Each row of a before or after table is a point. The points were changed in one or more steps. Then noise was added and the rows were shuffled. The steps act on how far a point lies along the listed directions, d1 being the first. Name the steps. A step turns or swaps two directions, mirrors them in a line or flattens them onto one, adds a multiple of one to another, or multiplies one. Angles are multiples of 10 degrees, from the lower direction toward the higher: turns from -170 to 170, lines from 10 to 170 but not 90. Use the fewest steps. Two steps may share a direction if one is a turn and the other turns, adds or multiplies; they go together, in the order done. Otherwise the lowest direction goes first.
In the rows, zero is written as 128.

Directions:
(1): [119  81]
(2): [ 81 137]
Before (8 x 2):
[[120 142]
 [135 123]
 [114  58]
 [102  43]
 [159 120]
 [163  96]
 [157 148]
 [114 134]]
After (8 x 2):
[[ 96 188]
 [145 121]
 [119 127]
 [ 99 209]
 [ 81 132]
 [ 95 114]
 [140 138]
 [115  92]]
Steps: turn d1 and d2 by 140 degrees

Directions:
(1): [177 156 102 153]
(2): [147  95  89  88]
Before (10 x 4):
[[131  79  95  97]
 [ 73 141 165 127]
 [ 92 150 165 147]
 [181 181 113 144]
 [ 68 141 171 151]
 [ 76 186 183 180]
 [106 153 131 111]
 [128 138 128 134]
 [ 92 163 170 143]
 [142 105  82 126]]
After (10 x 4):
[[140  86  88 104]
 [ 80 135 186 110]
 [131 214 151 193]
 [ 97  83 109 115]
 [155 175 123 175]
 [145 191 135 162]
 [165 182 111 156]
 [129 162 119 118]
 [116 131 130 129]
 [143 175 133 169]]
Steps: mirror d1 and d2 in the line at 100 degrees

Directions:
(1): [144 120 116 168 171 121 136 199]
(2): [138 114 149 152 102 204  95 141]
(3): [112 159 190 131 186 131 108 111]
(4): [185 140 136  66 143 153 153 143]
(5): [ 92 142  69  99 163 159  96 130]
Before (10 x 8):
[[ 83 115  63 173  88 149  99 125]
 [ 91 164 141 119 205 145 101 130]
 [148 135  95  84 173 136 141 152]
 [ 96 123 134 181 117  82 125 120]
 [147 104  87 158 151 165 144 180]
 [133 120 124  97 168 139 155 168]
 [163 150 135  59 119 186 115  88]
 [165  96  65 100  77 201 123 136]
 [131  90 118 203  56 148 109 177]
 [144 106 138 126 107 127 115 132]]
After (10 x 8):
[[140 156 171  97 176  62 166  85]
 [ 91 120  91 173 117 126 107 133]
 [ 86 148 146 170 120  62 131  77]
 [140 121 128  62 118 161 150 112]
 [119 151 122  57 155 140 146  71]
 [187 136 189 145 142 123 142 139]
 [135 121 157 125  67 193 113 101]
 [ 68 170 129 119 192  75 101 113]
 [170 121 125  54  93 146 152 102]
 [123 125 134 121 154 106 114 138]]
Steps: add 0.5 times d1 to d4; turn d1 and d5 by 130 degrees; swap d2 and d3
